Each point is reached from the start by the listed moves, each made once or not at all, plus a little noise. Is the number of moves made odd or even? Then give how often each move was made.

Moves:
(1): [27 -2 -2 -7 -2]
(2): [ 3 32  4  5  2]
(3): [-1 -6 32 -3  0]
Start: [-6  2 28  9 -3]
Points:
[21 -2 25  4 -3] -> odd (1, 0, 0)
[-7  2 25  7 -3] -> even (0, 0, 0)
[-7 -5 60  7 -3] -> odd (0, 0, 1)

Moves:
(1): [29  0 -4 -1  4  2  1  1  1  4  1]
(2): [ 4 45  0  1  4 -4  5  1 -8 -5  3]
(3): [ 4  3 25  2 -3  5  0  1 -3  2 -1]
(4): [ 0 -2 -2 37  1 -4 -4  0  5  2  1]
(5): [-4 -1  4  2 41  4  4  3  0 -2 -1]
(6): [-3  2 -3  3  0 25  3  1  3  0  1]
(7): [ -3  -5  -1   5  -2  -6  44  -2 -11   3   5]
(8): [ 1 -3 -1 -1 -3  2  2 40 -2  3  0]
(9): [ 0  3  4 -2 -2 -4  7  0 35  3  2]
(10): [-6  5 -4 -4  2 -1 -2  2 -3 40 -4]
(11): [ 1 -2  2  0 -1  0 -2  1 -1  2 30]
Start: [-13 -11   3  15   1  -5  -2  -3  18 -11  11]
Points:
[16 31 14 56  2 17 44 40 -3 40 47] -> odd (1, 1, 1, 1, 0, 1, 1, 1, 0, 1, 1)
[-14 -10  27  15 -11 -10  44  40  35  44  42] -> even (0, 0, 1, 0, 0, 0, 1, 1, 1, 1, 1)
[16 21  1 20 44 -6 49 36 -2 -8 49] -> even (1, 1, 0, 0, 1, 0, 1, 1, 0, 0, 1)
[-21  37  22  56  41  16  57  41  33  35  16] -> odd (0, 1, 1, 1, 1, 1, 1, 1, 1, 1, 0)
[15 31 -4 21  3 12 60 37 32 -4 21] -> even (1, 1, 0, 0, 0, 1, 1, 1, 1, 0, 0)

Moves:
(1): [29  1 -1  2  0  1 -1  1  1 -4 -1  1  1 -1  3  2  3  2  1  1 -3  0  2  1
  1 -1 -1]
(2): [-1 24  1  2 -4  2  1  2  3  0 -2 -1  1  1  0  2 -1  2  0  1  1  0 -1  2
  0  0  0]
(3): [ 1 -2 29 -2  3  1 -1  2  1  0 -1 -2 -1  2  0  0  2  2  0  4 -1  4  4  2
  2  0 -2]
(4): [-2 -2  0 33  1 -1  0 -2 -1  1 -1 -1  0  1  4  0  1  1  1  3  1  2  1  0
  1  0  0]
(5): [ 1  3 -1  0 23  0  0  0 -1  0 -2 -1  1 -2  0  0  1  1 -1  1 -2  0  1 -1
  1  1  3]
(6): [ 1 -1  0 -1 -1 38  0 -1 -1  3 -2  1 -1  1 -2  2  4  0  1 -3  1 -2  2 -3
 -5  2 -1]
(7): [-1  0  2 -1  0  2 24  1  0  1  2  0  1 -3 -2  1 -1  1  1  1  1 -2  0  1
  2  0  2]
(8): [ 1 -2 -3  1 -1  2 -1 37 -5  1  1  2  0 -2 -1  2  6 -3  0 -1  0 -1 -4 -3
  0 -3 -3]
(9): [-2 -3  1  1  3  1 -2  3 33 -1  0  0 -1  0  3 -1  2  2 -2  1 -1 -2  1  0
  1  1  0]
(10): [ 3 -1 -1  1  0 -2  0  0  0 33  0 -1  2  1  0 -1  1 -2  0 -1  0  0 -3 -1
  1 -1  3]
(11): [-1  2  1  0  4  1 -5 -2 -1  0 37  2  1 -1  0 -3  2  2  0 -3  0  2  0 -2
  0  1  2]
(12): [ 0  0  2  0  4  1  0 -2  1  2  0 38 -3  2  3  0  1 -4 -2 -3 -2  0  0 -2
 -1 -3 -2]
(13): [-1  0  2 -1 -1  3 -1  2  2 -4 -3  3 43  0 -2 -5  4  1  0 -1 -2 -1  2  0
 -3  2 -2]
(14): [ 2  1 -1  0  2  0  3 -1  0 -2 -1 -3 -2 37  2  3  3  1  0  1  2 -2 -1  2
  1  0  0]
(15): [-4 -1  1 -4  0  4  1  1 -3  1  1 -3  2 -3 35  0  3 -1  0 -1 -3 -1  1 -2
  0  0  0]
(16): [ 0 -2 -1  0  0 -1 -2 -2  2 -2  3  1  4 -2 -2 36 -1 -3  0  2  0  2  0 -1
 -3  3 -1]
(17): [-2  2 -2  0 -1 -4  3 -7 -1  2 -3  2 -3 -5 -3  2 42 -2  2  0  3 -5  2  0
  0 -1 -1]
(18): [-3 -2 -2  1 -3  3  0  2  0  0 -2  3 -1  1  2  2  1 40 -5 -2  2 -1 -3  0
  3 -3  1]
(19): [-3  0 -1 -3  1 -4 -2  1  1  0  0  2  1  0  2 -1 -4  1 39  0  3 -3  1  0
  1  5 -1]
(20): [-1  0 -3 -4 -3  1 -1  1 -1  2  2  2  0 -1  0 -2 -1 -1 -1 29  1  3  0  2
  0 -1  1]
(21): [ 2  0  2  0  0 -1 -2  0  1  0  0  2  1  0  1  0 -1 -2 -2  1 24 -1  1  1
  1  2  0]
(22): [-2 -1 -3 -2  1  2  3 -1  3  1 -1  0 -1  2 -2 -3  4  0  2 -3  2 35  3  0
  0 -1  0]
(23): [-1  1 -2 -1 -1 -1  1  2 -3  2 -1 -3 -2  2  0  0 -1  2 -2 -1  1 -2 33  1
  4  2 -4]
(24): [-1 -4 -2  3  2  1 -2  3 -1  1  1  1  1 -4  3 -1  0  0 -2 -1  0 -1  0 42
  0 -2  0]
Start: [  3  12   1   0  -7   5 -22  13  -2 -14  -8  -4 -14  -2 -15   2   0 -20
   6  -3  23   1   6   8  -1 -12  16]
Points:
[ 20   4  22 -12  -2  54  -9  54  -7 -11  32  40  33 -11  25  29  16 -24
  41  18  19  -2  47  46  -5  -8   1] -> even (1, 0, 1, 0, 0, 1, 1, 1, 0, 0, 1, 1, 1, 0, 1, 1, 0, 0, 1, 1, 0, 0, 1, 1)
[ -2   1  25  -4  -3  50 -19  14  -9  23 -20  33  22  30  22   3  60  17
  -2 -13  25 -12  43  45  -2 -17   7] -> odd (0, 0, 1, 0, 0, 1, 0, 0, 0, 1, 0, 1, 1, 1, 1, 0, 1, 1, 0, 0, 0, 0, 1, 1)
[ -1   1  23 -10   2  45  -8  15  37  19  30   3 -12  36 -11  34  12  22
  43  22  57  34  11   9   0  -4  16] -> odd (0, 0, 1, 0, 0, 1, 1, 0, 1, 1, 1, 0, 0, 1, 0, 1, 0, 1, 1, 1, 1, 1, 0, 0)
[ 23  27  25   0  -1  60 -26  23  31 -16  19  38  20  38  -6   1  19  29
  -6  21  24  -3  47  55  -1 -13   8] -> odd (1, 1, 1, 0, 0, 1, 0, 0, 1, 0, 1, 1, 1, 1, 0, 0, 0, 1, 0, 1, 0, 0, 1, 1)
[ -9  22  24  26  -1  57   3  59  -4  -7 -15  35  24  35  31   4  20  19
  38  -9  52  24  42  52   4 -11   0] -> even (0, 1, 1, 1, 0, 1, 1, 1, 0, 0, 0, 1, 1, 1, 1, 0, 0, 1, 1, 0, 1, 1, 1, 1)
[ 25  11  24  -7   5   6 -20  13  37 -18 -19  35  18  36  -7  -1  53 -16
  43  -3  25  24  52  11   1  -7   0] -> even (1, 0, 1, 0, 0, 0, 0, 0, 1, 0, 0, 1, 1, 1, 0, 0, 1, 0, 1, 0, 0, 1, 1, 0)
[ -5  32  -4  34  17  42 -28  12  29  23  17   3  28  -7 -11  -4  52  -8
  42  -9  27 -10  45  45  -4  -4  14] -> even (0, 1, 0, 1, 1, 1, 0, 0, 1, 1, 1, 0, 1, 0, 0, 0, 1, 0, 1, 0, 0, 0, 1, 1)
[ -9   6  22  20  19  17  -4  23  28  21  22  -2  28  -5  23 -10  11  28
  41  23  24  36  44   8   9  -5  19] -> even (0, 0, 1, 1, 1, 0, 1, 0, 1, 1, 1, 0, 1, 0, 1, 0, 0, 1, 1, 1, 0, 1, 1, 0)
[ 32  31  -7   2  -8   8 -21  51   2  19 -12  39 -18  40  -3  10  12  14
  41  -9  53  27   2   8   5 -16  11] -> even (1, 1, 0, 0, 0, 0, 0, 1, 0, 1, 0, 1, 0, 1, 0, 0, 0, 1, 1, 0, 1, 1, 0, 0)
[ -4   3  30  -3  20  14 -34  23  28 -18  24  -2  33 -10  23  30  11  23
  -7  -3  42   0  47  48   4  -2  12] -> odd (0, 0, 1, 0, 1, 0, 0, 0, 1, 0, 1, 0, 1, 0, 1, 1, 0, 1, 0, 0, 1, 0, 1, 1)

Moves:
(1): [  5   1   1   0  -1  -6  10  -6   4   0   1   4 -14   4  -3   1  -3  -6
  12   0   2  -6  -3   7   1   2  -4]
(2): [ -4  11   1   9  -5   1  -1  -4  -1  -2   1  -8  -4  -6  -1   3 -17   6
  -2  -4   3  -4   1  -7  -2  -8  -9]
(3): [ -1  -2   7   8   6  -1  -8  -5  -3   1   8  11  -2  -8   0   0   1   1
   1 -10   2   2   5   1 -10 -16  10]
(4): [ -1  -4  -1   8  -1  -5  -4  -1  -7   2   0   3   0  -7   2   2   3  -2
   6  -4  -1 -10  -1   0   0  -1  -4]
(5): [ 2  0  1 -4 10 -2  3  2  2  2 -1  4 -1 -9 -1 -3 -3  4  2  3  3 -5 -2  6
 -3  1  0]
(6): [ -1  -7   3  14  -6  15   1  -5   9  -5   0  -1   8  -4   1  -5  -8   0
  10   6 -10   2   0  -4  -5   1  -4]
(7): [ -8  -4   4   7   9   5  -5  -8  13   4  -8  -2  -4   4 -13   7   1   3
  10  -2  10   1   0  -8   8   5   4]
(8): [ 5 -4 -3 -6  0 -4  2  6  7 -6  1  0 -4 -2  6  0  3 -6 -4  2 -7  0 -3 -2
 -1  1 -2]
(9): [ 3 -2 -6  5  0  3 -7 -2 11  1  6 -4  3  4  5 -5  5 -4  4  1  1 -7 -9  2
 -5 -5 -2]
(10): [  4   4  -2  -9  -4   3  -3  -7  -1   2   2   5  -1 -10   4   8  -5   5
   7   6   3   3   0 -11  -4   2   6]
(11): [-1 -7 -1  5 11  0 -2 -1 -3  2  5 -5  3  4 -3 11 -6 -6  0  0 -5  1  0  3
  4 -1  0]
(12): [-1 -1 -5 -2  1 -4  2  4  3 -6 -1  7  2 -1  3 -4 -9  0  2  3  4 -1 -9 -4
 -2  2  2]
(13): [ 5 -2 -1  4 -2  2  0 -1 10 -2  3  0 11 -5 -2  0  0 -8  6  0  1 -2  2 -2
  4 -3 -4]
(14): [-1  1  6 -7 -4  1  2 -1  1  7  0  5  1  5  0  4 -2 -3 -7  5 -5 -8  0  2
 -3 -5  2]
(15): [  0   0   3   3   3   8   6   6   1  -3   2   1   7   2  11   7   1  -6
  -1  -1   1  -2 -12  -1  -4  -5 -10]
(16): [ 4 -7 -7  5 -2  3  3 -1  6 -3  2 -9  1 -4  0  9 -6  3 -2  0  1 -2  6  3
 -6 -7  5]
(17): [  4   3  -2  -1   3  14  -4   8  -9 -11  -3  10  -5  -2 -12   8  -2   8
   4   1   0  -4  -5   6   2  -5   0]
(18): [ 8  2  0  5  0 -3 -2 -4  0 -5  0 -4  5  3 -6  6 -3  7  7 -7 -7  2 -4 -5
  2 -2  1]
(19): [-1 -1 -2  0  6  0 -1  6  2 -1 -6  0 -3  4  7  5 -1  0  9  3 -6  2  4  2
  3 -5  0]
(20): [ 1  2  5  7 -2 -6  0  2  5  3  2  4 -1 -3  1  3  3  1  0  4 -3  6 -5  7
  4 -4  0]
(21): [ 4  2  4  1 -3  1 -4  6 -3  1 -1 -5  4  1  2  1  0 -7  2  0  6  3  0 -2
 -3  3 -1]
(22): [ 7 -5 -4  8  4 -1 -1 -6 -1  1 -1  7  2 -2  4  5  2 -1 -2  1  0  7  4 -2
 -2  3 -6]
(23): [ 5 -6 10  7 -6  2  0 -3  2  0  9  0 -3  1  9 -3 -3 14 -4  6  8  0 10 -8
 -2 -4  4]
(24): [-1  0 -4  3 -9  5 -1  7  2  2  2  2  3 -3  1 -4 -5  5  0 -7  1  4  2  1
 -1  1 -7]
Start: [ -5  -3   1   0   2   4 -10 -10   0  -1   3   5   7   6   3  -2   4   7
 -11  17   0   4   2  -5  10  10   4]
Points:
[ 30 -25   2  14  16   9 -29  -2   8  -5  22  46  -8 -15  28  22 -20   9
  22  26   7 -17  -4  -5 -15 -16   1] -> even (1, 0, 1, 1, 1, 0, 0, 1, 1, 1, 1, 1, 0, 1, 0, 0, 1, 0, 1, 0, 1, 1, 1, 1)
[ 18 -16  10  38   2   2 -25 -28  36   9  10  17   2  -3  21  21   7   1
  40  32  23  -1   3 -21  14   2  -3] -> odd (1, 0, 0, 1, 0, 0, 1, 0, 1, 1, 0, 0, 1, 0, 0, 0, 0, 0, 1, 1, 1, 1, 1, 0)
[ 13 -33  -1  41  17  18 -11  -9  47 -23   3  19 -12  -9   7  15 -17  22
  38  40   3 -21 -14   0   2 -10   4] -> odd (1, 0, 0, 1, 1, 1, 1, 1, 1, 0, 0, 1, 0, 0, 0, 1, 1, 0, 1, 1, 0, 0, 1, 0)
[ 32 -20  -8  34  -6  27 -10  -9  22 -19  13  18   7 -16  22  32  -3  -8
  26  33  -5  -8 -26  -4 -12  -5 -18] -> even (1, 0, 0, 1, 0, 1, 0, 1, 1, 1, 0, 0, 0, 0, 1, 1, 1, 0, 0, 1, 1, 1, 0, 0)
[ 33  -8 -12  44 -16  26 -35 -12  13 -15  15   1  19 -20  15  33 -29  34
  25  14  10  -5  11 -30  -5 -22 -13] -> odd (0, 1, 0, 1, 0, 0, 0, 0, 1, 1, 0, 0, 1, 0, 0, 1, 1, 1, 1, 0, 1, 1, 1, 1)
[ -1 -40 -17  60  27  38 -37 -15  25 -13   5  21  14  -8  -2  28 -21  15
  31   9  -1  -2  -4  -7  -4 -16   1] -> even (0, 0, 1, 1, 0, 1, 1, 0, 1, 0, 1, 1, 0, 0, 0, 1, 1, 0, 1, 0, 0, 1, 0, 1)
[ -6 -16  10  51  27  22 -12 -13  49  -3  14  10   1  -8  13  16 -25  -2
  29  12  -5  -3 -19   1   0 -22 -19] -> odd (1, 1, 1, 0, 1, 1, 1, 1, 1, 0, 1, 0, 0, 0, 1, 0, 0, 0, 1, 1, 0, 0, 0, 1)
[ 20 -15   7  28  14  13 -27 -33  33 -10  18  45 -13 -27   5  19 -27  17
  22  25  26 -32  -9 -24  -8 -21   1] -> odd (1, 1, 1, 1, 1, 0, 1, 1, 1, 1, 0, 1, 1, 1, 0, 0, 1, 0, 0, 0, 0, 1, 1, 0)
[ 15 -19  13  48 -10   9  -5  -8  41   2   8   5   4  -7  27  34 -20   0
  11  21  12  -7   8 -17   7 -18 -30] -> odd (1, 1, 0, 1, 0, 0, 1, 1, 0, 0, 0, 0, 1, 1, 1, 1, 0, 0, 1, 1, 1, 1, 1, 1)
[  2  -6  15  52  18  27 -28 -15  16 -12  -1  -2  21 -18 -29  32 -28  14
  35  15  -1  -6 -12 -11  24  -4 -16] -> odd (0, 1, 0, 1, 1, 1, 1, 0, 0, 0, 1, 0, 1, 0, 0, 0, 1, 1, 0, 1, 1, 0, 0, 0)
[ 10  -8  10  45  15  15   2 -19  42  -8  -8   5   9  -2   8  36 -44   5
  29  28   0  -1 -17 -13  -1 -10 -15] -> even (1, 1, 0, 0, 1, 1, 1, 0, 0, 0, 0, 1, 0, 1, 1, 1, 0, 1, 1, 1, 1, 1, 0, 0)
[  7 -23   2  47  11  25 -13 -15  37 -13   8  36   5 -31 -20  13 -25  15
  40  12  10 -11  -9   7   3 -16   0] -> even (1, 0, 1, 1, 1, 1, 1, 0, 0, 0, 0, 1, 1, 0, 0, 1, 1, 0, 0, 1, 0, 0, 0, 1)

Moves:
(1): [ 20   6  -4   8  21  -3   4   2  -3   1   8  -1  -4   9  10   7   7   2
 -14  -4  -4  -6  -7   2 -10   7]
(2): [  0  20  -3   1  17   5  -5  -7   0   7  -2  -4 -14 -11 -15   0  -7   4
  -2  -1  -1  -1  -3  13  -1  -1]
(3): [ 4  2 17 -2 -4 -9 -1  2  5  4 -2 -6  7 -9  2  8 -1 -6  2 10  8 -9  2  2
 -3 -6]
(4): [-3  2  3 18 -7  6  0  1  6 -3 -4  2 -3  1  4  0  2  1 -6  3 -3  0  2  7
 -5 -4]
(5): [-11 -11   0  -2  12   2  -3   2   0  -3  -4  -2  -6   4   2  -3   1  -3
  -4  -6   2  -4   6   0  -5  -6]
(6): [  6  -4   5  -5  10  21   2  -8 -13  -1   6  -3   7  -2  -7   3   7   7
  -1   0   8  -7  17   1  -3  -7]
(7): [ -4  -2   6   6   0  -1  11   3  -3  -1  -7  -3   3   5 -10  -7   5  -1
   6   2   5   5  -8  -6  -6   1]
(8): [ -2  12  -4   5  -5   6   2  25   0   0  -7  -2   3   5   2  -6 -16   0
   5   2  -5  10   6  -7  -6  -9]
(9): [  3  13  -2  -7  -8   6   1 -10  16  -5  -4   1  -2  14   3 -13   7  -6
   2  -9  13  -5  -5   3 -11  -5]
(10): [-1  0 -4  9 -3 -1  9 -1  7 16  4 -8  0 -4 -9 10  7  3 -7  1  5  1 11 -8
  1  6]
(11): [ -6  -2  -1  11 -12   0 -17   5   5  -1  30  -7  -5 -10   1  -7   7 -11
  -7   6   2   8  -4  -3 -13  -8]
(12): [  4   8   6  -7  13 -10 -10   4   2   2   1  20  -5  -4   2  -3  15  -1
   1  11  -4   9  -2   1  -3  -1]
(13): [-12   5  -5   0   3   5 -18   0  -4   9  -6   7  20   0  -5   3  -5  -7
  -9   4  -1  -9   0   5   5  -5]
(14): [ -5   2  10   0  -6 -12  -4  -4  -4   4  -9  -5  -9  19   4   9  11   8
  -2  -6 -11   3   8   8  10  -5]
(15): [-4 -3  3  2  8  8  1 -3 -7 13 -5 -4  4 -2 14 -2 -2  6  4  1 -3  9  0  4
 -8 -7]
(16): [  3  -1  -2 -15   2  10  13   0  10  -8   1  -8   2  -5   9  17   2  -1
  10   6  -7   6   2   3  -1  -3]
(17): [  5   3  -5  -3   6   0  -8   3   2  -2  -5 -11   0  -6   4  -7  11  -3
  -3  -3   0  12   1   0  10   5]
(18): [ -2   0   1   5   6   4   4   6  13  -3   0  -4   0   0  -5  -7  -5  20
 -11  -5  -4   0 -12  -4   9   6]
(19): [ 4 -6 -6  3 -1 -8 -5  0  3 -3  0 -6  2  6 -2  1 -1  2 11 11  1  2  3 -6
  1  0]
(20): [  2   6  -5 -13  -3   5   0   0  -4  -1  -7  -3  -6   9   8  -2  -5  -4
 -13  22  -5  -4   2  -5  -8   1]
(21): [-1  6 -3 -1  1  4 -3  1 -7 -5  5 -4  3  4  8  6  0  8 -1  3 11  8  0 -1
  1  6]
(22): [  8  -2  -4   2   2   5   0 -12   3  -4   4   1  -7   2  -6   2 -15  -9
  -6  -9   4  17  -6  -6   3 -14]
(23): [  0   1  -8   3   3  -3   8 -10   3  -8   2  -8   7  -1  -3  -8  -3  -2
  -3  -2  -6   6  18   8   7  -3]
(24): [ 3 -7  1 -2  0  3  8 15  5 -2  3  0 -3 -1  0 -5  1 -1  1  7  1  1 -1 12
  9 -1]
Start: [ 21   4  -5  -4 -13 -31   4 -12   9  -8  -7  -6   0   5 -17   0  -6   8
  -6  -7  -6 -18  14 -10   9  13]
Points:
[ 45  28 -19  13  21 -29   3  -3  44  -5   0  -3   8  36 -33  -8   9  17
 -33   7  19   5 -15 -18   8  10] -> odd (1, 0, 0, 0, 0, 0, 1, 0, 1, 1, 0, 1, 1, 0, 0, 0, 0, 1, 1, 0, 1, 1, 0, 1)
[ 31  18 -24   5  15   4  20  11   9   9 -20 -38  15  14  15  20  16  10
 -38  31  -7   5  15   2  -2  21] -> odd (1, 0, 0, 1, 0, 0, 1, 0, 0, 1, 0, 0, 1, 0, 1, 1, 1, 0, 0, 1, 1, 0, 0, 1)
[ 32  19  -7 -11  26   2  20 -13  48 -16  -7 -37  14  13  -8   5  -8  26
  -5   5  18  27  54 -20  -9 -32] -> even (0, 0, 1, 0, 1, 1, 0, 1, 1, 1, 0, 1, 0, 0, 1, 1, 0, 1, 1, 0, 1, 1, 1, 0)
[ 51  38 -34  26  29 -31  14   7  32  -7  -5 -59 -24  26 -29   1 -16  39
 -40 -13 -14  36  31   1  41   8] -> even (1, 1, 0, 0, 0, 0, 0, 1, 0, 1, 0, 0, 0, 1, 0, 0, 1, 1, 1, 0, 1, 1, 1, 1)
[  8  11 -13  30  30   4 -18 -16  36  -1  27 -10  -7 -20 -59 -16  -4  10
 -60   1  -3   4  39  15  13 -28] -> even (0, 1, 0, 1, 1, 1, 0, 0, 0, 1, 1, 1, 1, 0, 0, 0, 0, 1, 0, 0, 0, 1, 1, 1)

Moves:
(1): [-7 -6  3 -3 -3  3 -3 -7 -6 -7  2 -2  4 -6 -3 -2 -2  6  2  3 -8  2 -7  0]
(2): [ 5  4 -9 -4  2 -2  1  2 11  2 -4 -2 -2 -3 -1  6 -7 -1 -5  5 -8  3 -1  1]
(3): [-3 -3 -2 -4  3  3  1 -1  1  4  7  3  4  4  2 -3 -2  0 -2  2 -1 -4  1 -2]
(4): [-4  1  0  2 -7  5 -1  7  3  1 -2 -6 -1  0 -1 -9  4 -2 -1  2 -2 -3  3  0]
(5): [ 6  0 -1 -3 -1 -1  2  5 -2  0 -7 -1 -1 -2  4  2  3 -3 -7  0  2  4 -3 -6]
(6): [-3  1  3  4 -1  3  5  3 -1  4 -2 -5  3  5 -2 -2  2 -1 -3 -5 -6 -1 -4  0]
(7): [  3   0   4  -1  -6   2   5   3  -3  -3   2   1  -6   5   1   1   2   1
  -8  -3  -6   1   1 -10]
(8): [ -2  -8  -2   3  -9  10   3   9  10  -2 -10  -4   0  -3   7   5  -3   6
   3  -6   2   4  -2   0]
(9): [-6  1  4  2  0  6 -4  0 11 -3 -5  0  2 -1  2 -1 -6 -9 -5  3 -7  1  7  0]
(10): [  2  -2 -11  -2   6  -8   4  -1   6   2  -6   1  -3  -3   3   1   1  -2
  -6  -1   1  -2   2  -1]
(11): [  1   8   4  -9   6   8   1  -4   1   0   3   0  14   0  12  -1   4   4
  -5   6 -12 -12  12   7]
(12): [  3  -1   5   3  -5  14  -5   3  -1   3  -4   2   1  -1   6  -1  12   2
  -6  -2   1 -10  13   5]
(13): [ 5  5  0 -1 -3  1  2  3 -7 -9  6  5 -4  0  2 -7 -6  0 -2 -2 -5  0 -5 -3]
(14): [ 3 -2  0  1 -3  2 -6 -2 -4  3 -1 -4  8  7  2 -1  6 -2  3  3 -2 -6  3  4]
(15): [  4   8   9   0   1   2  -4  -1   2   6   5   0  -4   4  12  -5  -2   7
 -10   5 -18  -5   2  11]
(16): [ 5  1 -5  4 -1 -9  0  4  4  8  3  4  7 -8 -1 -3  5 -2 -3  4 -1  3  6  5]
(17): [ 3  4 -3  0 -1  0 -6 -3 -2 -3  5  1  1  0  9  8 12 -8 -3  2  6  2 -1  2]
(18): [ -2 -11   4  -2   2   3  -2   5   4   0   0  -4   1  -4   0   2  11  -6
   3   1   1  -4   0   4]
(19): [ -2  -8  -4   3   1  13   9   7   5   3  -2 -13  -4   5  -1  -2   1  -5
   4  -1  -3  10   6  -2]
(20): [ 0  7 -4 -3  6 -2 -2 -1 -4  3 -4 10 -1 14 -3  1  5  1  8  3 -4  6  5 -2]
(21): [-5  0  0 -5 -3 -4 -4  1 -7  4 -2  3  0 -3  6  3  1 -3 -2  0 -3 -5  0  5]
(22): [-1  1  1  0 -4 -2  5  1 -5 -1 -1  6 -1  3  6 -1 -3  1 -8  6 -1 -5  0  1]
(23): [  5  -2   1  -1   2   2   4  -7   1   6  -2   1   0 -12   3   0   2   1
   4   3   3  -4  -6   4]
(24): [-1 -2 -3 -9  1 -6  0 -5  1  1 -2  3  3  0 -7  2 -2 -1  2 -1  1  4 -4 10]
Start: [ 1 -6 -8  4  2 -8  4 -4  8 -5 -6  6 -5  2 -2  2 -2 -1  3  2 -9 13 -1 -3]
Points:
[ 29  15 -17  -7  -1  -6  10   0  23  10  -3   6   4  -8  29 -17   8   3
 -31  24 -60 -12  16  16] -> even (0, 1, 0, 1, 0, 0, 1, 0, 0, 1, 1, 0, 1, 1, 1, 1, 0, 0, 0, 0, 0, 0, 1, 0)
[ 25  -4 -16  -6 -13  -5   6  17  12  -1 -19  31 -12   7  38   6  33  -5
 -33   8 -31  12  13  12] -> odd (0, 0, 0, 0, 1, 0, 1, 1, 0, 1, 0, 1, 1, 0, 1, 1, 1, 1, 0, 1, 0, 1, 0, 1)
[  8   1 -14 -10 -10  36  12  25  22  -8 -33   7  -7  13  33   6   4  -8
 -21   3 -51  15  32  -8] -> odd (0, 1, 0, 0, 1, 0, 1, 1, 1, 0, 1, 1, 1, 0, 0, 0, 0, 0, 1, 1, 1, 0, 0, 0)
[  4 -17  -8 -10 -13  11  -7  -1  28   0 -15   1  24 -26  34  16  23 -13
 -13  22 -46  -1  12  19] -> even (1, 1, 0, 0, 0, 0, 1, 1, 1, 0, 1, 0, 0, 1, 0, 1, 1, 1, 0, 0, 1, 0, 1, 0)
